Every row gives one point. Each copy is the shape, with its points in the same order, turned, moved and blurred by noise. Is it also mirrored, or only turned?

Shape, 5 rows:
-0.024; 0.032
-0.027; -0.001
0.070; -0.019
-0.003; 0.027
0.029; 0.011
Copy 1 (5 x 2):
0.013; 0.015
-0.018; 0.000
0.007; -0.093
0.017; -0.007
0.017; -0.043
Copy 1 is: only turned
Copy 2:
0.008; 0.031
-0.013; 0.006
0.055; -0.067
0.027; 0.014
0.041; -0.019
Copy 2 is: only turned
Copy 3:
-0.039; 0.011
-0.021; -0.010
0.064; 0.043
-0.021; 0.020
0.012; 0.036
Copy 3 is: only turned
Copy 4:
-0.054; 0.003
-0.031; -0.022
0.048; 0.048
-0.037; 0.017
-0.002; 0.031
Copy 4 is: only turned

Shape:
-0.015; -0.002; -0.005; -0.051
-0.033; 0.019; 0.032; -0.010
-0.005; 0.052; -0.012; -0.036
0.017; 0.028; 0.001; -0.004
-0.026; -0.037; -0.043; 0.004
-0.036; 0.001; 0.006; -0.016
-0.022; -0.059; -0.046; 0.003
0.013; -0.075; 0.043; 0.053
Copy 1, 8 rows:
-0.018; -0.012; 0.022; -0.050
-0.046; 0.012; 0.011; -0.003
-0.002; 0.037; 0.041; -0.033
0.014; 0.024; 0.002; -0.011
0.014; -0.062; 0.027; -0.002
-0.032; -0.011; 0.025; -0.010
0.014; -0.080; 0.014; -0.007
-0.010; -0.054; -0.078; 0.039
Copy 1 is: mirrored
Copy 2:
0.008; 0.043; -0.013; -0.040
-0.018; 0.014; 0.037; -0.022
0.023; 0.060; 0.019; 0.004
0.014; 0.020; 0.009; 0.021
-0.032; 0.034; -0.065; -0.011
-0.021; 0.029; -0.004; -0.025
-0.031; 0.015; -0.081; -0.025
-0.034; -0.080; -0.035; -0.013
Copy 2 is: only turned

Shape (9 x 6):
-0.008; 0.004; 0.049; 0.015; -0.059; 0.026
0.019; -0.009; -0.031; -0.035; -0.064; 0.043
0.037; -0.041; 0.035; -0.033; -0.015; -0.002
0.014; 0.027; 0.047; 0.060; 0.019; -0.042
0.008; -0.006; 0.052; 0.016; 0.028; -0.043
-0.035; -0.019; -0.034; 0.013; 0.011; -0.021
-0.043; 0.016; -0.012; 0.002; 0.021; 0.039
0.044; -0.006; -0.040; 0.032; -0.055; 0.027
0.028; -0.053; 0.014; 0.017; -0.009; 0.036
Copy 1:
0.005; 0.012; 0.036; 0.023; -0.041; 0.023
-0.032; -0.016; -0.045; -0.003; -0.059; 0.032
0.012; -0.055; 0.007; -0.022; -0.018; -0.008
0.062; 0.051; 0.039; -0.032; 0.020; -0.025
0.037; 0.004; 0.040; -0.037; 0.031; -0.027
-0.029; 0.029; -0.026; -0.014; 0.033; -0.030
-0.019; 0.029; -0.022; 0.007; 0.045; 0.039
0.021; 0.026; -0.060; 0.003; -0.060; -0.001
0.031; -0.030; -0.026; 0.028; -0.009; -0.011
Copy 1 is: only turned
Copy 2:
-0.072; 0.031; 0.007; 0.049; -0.041; 0.028
-0.062; -0.030; -0.051; -0.018; -0.025; 0.034
-0.016; 0.004; 0.012; -0.022; -0.063; 0.001
0.011; 0.057; 0.006; 0.081; -0.005; -0.027
0.018; 0.045; 0.029; 0.030; -0.019; -0.030
-0.026; -0.004; 0.011; 0.016; 0.046; -0.033
-0.015; 0.007; -0.008; 0.023; 0.047; 0.046
-0.047; -0.047; -0.059; 0.048; -0.037; 0.006
-0.012; -0.036; 0.030; 0.027; -0.038; 0.020
Copy 2 is: only turned

Shape:
-0.095; -0.024; -0.076; -0.008; -0.013; -0.036; -0.041; -0.010; -0.072
0.025; 0.036; 0.021; 0.014; -0.010; 0.015; -0.034; -0.084; 0.011
-0.057; 0.021; 0.014; -0.026; 0.008; -0.005; -0.029; -0.063; -0.024
-0.012; 0.036; 0.011; 0.042; -0.006; 0.015; -0.039; 0.014; -0.036
0.008; -0.029; 0.012; -0.023; -0.016; -0.022; -0.048; -0.029; 0.005
0.012; 0.033; 0.015; -0.028; -0.029; 0.041; -0.003; -0.019; 0.013
0.032; 0.014; -0.030; -0.036; 0.009; 0.036; -0.021; 0.016; -0.029
0.016; -0.009; 0.027; -0.004; 0.002; 0.047; 0.006; 0.025; -0.035
-0.020; -0.009; -0.012; 0.008; 0.010; 0.016; -0.019; -0.054; 0.019
0.025; -0.019; -0.022; -0.024; 0.011; -0.011; -0.034; 0.031; 0.012
0.007; -0.095; -0.054; -0.034; -0.019; -0.006; 0.012; -0.026; -0.008
0.030; -0.011; 0.006; 0.026; 0.017; -0.011; -0.003; 0.028; -0.037
-0.062; 0.048; 0.021; -0.030; -0.011; -0.039; 0.014; 0.013; -0.043
Copy 1 (13 x 9):
-0.018; -0.011; -0.065; 0.056; -0.066; -0.029; 0.015; -0.035; -0.091
-0.010; 0.013; 0.033; 0.085; -0.036; 0.020; -0.021; 0.019; 0.067
-0.057; -0.001; -0.023; 0.081; -0.029; 0.009; 0.002; -0.021; 0.024
-0.030; 0.026; 0.004; 0.013; -0.054; 0.016; -0.033; 0.047; -0.016
-0.023; -0.029; 0.036; 0.048; -0.037; -0.027; 0.002; -0.004; 0.014
-0.013; 0.015; 0.020; -0.002; -0.007; 0.011; -0.033; -0.022; 0.060
0.009; -0.034; 0.001; -0.020; -0.033; 0.009; -0.055; 0.001; 0.020
-0.007; -0.016; 0.026; -0.028; -0.016; 0.048; -0.020; 0.009; 0.012
-0.011; -0.008; 0.022; 0.076; 0.004; 0.010; -0.029; -0.006; 0.006
-0.001; -0.044; 0.034; -0.010; -0.014; -0.043; -0.033; 0.013; -0.007
0.050; -0.067; 0.027; 0.035; 0.003; -0.023; 0.034; -0.046; -0.023
0.001; -0.035; 0.019; -0.012; -0.014; 0.008; 0.003; 0.054; -0.013
-0.068; 0.019; -0.058; 0.003; -0.015; -0.017; 0.025; 0.011; -0.002
Copy 1 is: mirrored
Copy 2 (13 x 9):
-0.043; -0.023; -0.016; -0.021; -0.010; -0.021; -0.010; 0.007; -0.163
-0.020; 0.003; -0.040; 0.015; 0.003; -0.015; 0.020; -0.114; -0.004
-0.067; -0.002; 0.005; -0.009; -0.022; -0.044; 0.013; -0.061; -0.056
-0.034; 0.012; -0.010; 0.044; 0.020; 0.027; -0.036; -0.039; -0.049
0.016; -0.041; -0.015; -0.008; -0.007; -0.033; -0.005; -0.043; -0.028
-0.017; 0.033; -0.023; -0.030; 0.005; -0.004; -0.021; -0.054; 0.012
-0.001; 0.016; -0.002; -0.037; 0.056; 0.024; 0.000; -0.023; -0.030
-0.006; 0.014; 0.026; -0.014; 0.000; 0.054; -0.025; -0.023; -0.007
-0.043; -0.032; -0.039; -0.019; -0.011; 0.004; 0.019; -0.060; -0.028
0.013; -0.035; -0.019; -0.012; 0.038; 0.002; -0.002; 0.009; -0.018
0.039; -0.053; -0.033; -0.080; -0.032; 0.020; 0.021; -0.011; -0.059
0.012; -0.007; 0.002; 0.029; 0.011; 0.050; 0.011; -0.004; -0.030
-0.044; 0.051; 0.018; 0.020; -0.031; -0.040; -0.005; 0.017; -0.057
Copy 2 is: only turned
Copy 3:
-0.059; -0.055; 0.014; -0.052; 0.058; 0.035; 0.030; -0.067; -0.046
-0.003; -0.034; -0.081; 0.006; -0.074; -0.038; -0.012; -0.047; 0.031
-0.031; -0.014; -0.064; -0.018; -0.018; -0.014; 0.048; -0.039; -0.027
-0.024; -0.015; -0.033; 0.012; -0.008; 0.016; -0.061; -0.019; -0.019
0.003; -0.053; -0.034; -0.026; -0.007; -0.046; 0.013; 0.006; 0.018
0.030; 0.010; -0.047; -0.038; -0.059; -0.010; -0.016; -0.016; 0.010
0.040; 0.001; -0.023; -0.049; 0.015; -0.034; -0.051; -0.042; -0.004
0.061; -0.003; -0.040; -0.010; 0.007; 0.024; -0.039; -0.001; -0.012
-0.013; -0.021; -0.049; -0.006; -0.012; -0.011; 0.021; -0.043; 0.041
0.002; -0.008; -0.001; -0.035; 0.035; -0.049; -0.024; 0.000; 0.032
0.039; -0.068; 0.014; -0.040; 0.043; -0.006; 0.036; -0.035; 0.058
0.023; -0.023; -0.005; 0.028; 0.031; -0.014; -0.051; -0.017; -0.005
-0.022; 0.015; 0.017; 0.000; -0.018; -0.004; 0.029; 0.000; -0.078
Copy 3 is: mirrored
